Rows are points. Examples show where two turns around zero, p and q, send a point. Where does a point land after both, in the order given? Backwards means that the second turn is done in reverse. Each puzzle has new turns, and all numbers are rounded.

Turn p:
[-1.2 -0.9] => [-0.2 -1.5]
[-0.9 -1.1] => [ 0.2 -1.4]
[-0.6  4.7] => [-3.8  2.8]
[ 2.7 -2.6] => [3.7 0.2]
Turn q:
[1.0 2.6] => [2.4 1.5]
[-3.0 -3.2] => [-4.3 -0.8]
[2.0 0.6] => [ 2.0 -0.7]
Where do these land?
q, then p: [-0.5  0.1] => [-0.5  0.0]
p, then q: [-1.8 -0.6] => [-1.7 -0.9]
p, then q: [-0.8 -3.4] => [-0.2 -3.5]
q, then p: [3.0 4.0] => [2.3 4.5]

Turn p:
[ 2.5 -2.7  2.5] => [ 1.0 -2.0  3.8]
[-0.7  1.7 -0.7] => [-0.7  1.4 -1.2]
[-2.4 -1.5 -2.0] => [ 0.4 -1.8 -2.9]
[-3.0  4.0 -0.3] => [-3.3  2.6 -2.7]
[ 3.7 -1.6  0.5] => [ 2.6 -0.2  3.1]
Turn q:
[-0.1  2.6 -0.6] => [-1.2  2.4  0.0]
[ 1.4 -0.5  1.1] => [1.8 0.1 0.5]
[-1.7 -3.5  3.8] => [ 1.2 -4.1  3.4]
[ 0.5  1.5 -4.3] => [-1.6  1.8 -3.9]
Where do these land?
q, then p: [ 2.0 -5.8  0.9] => [ 5.0 -2.4  2.8]
p, then q: [-1.6  3.3  0.6] => [-3.6  1.0  0.3]
p, then q: [-3.6  2.1 -1.2] => [-3.6  0.0 -2.5]
q, then p: [-0.6  1.0  1.2] => [-1.5  0.1  0.7]
p, then q: [ 1.8 -1.4  1.3] => [ 1.9 -0.6  1.8]
p, then q backwards: [ 2.1  0.8 -2.8] => [3.5 0.7 0.3]
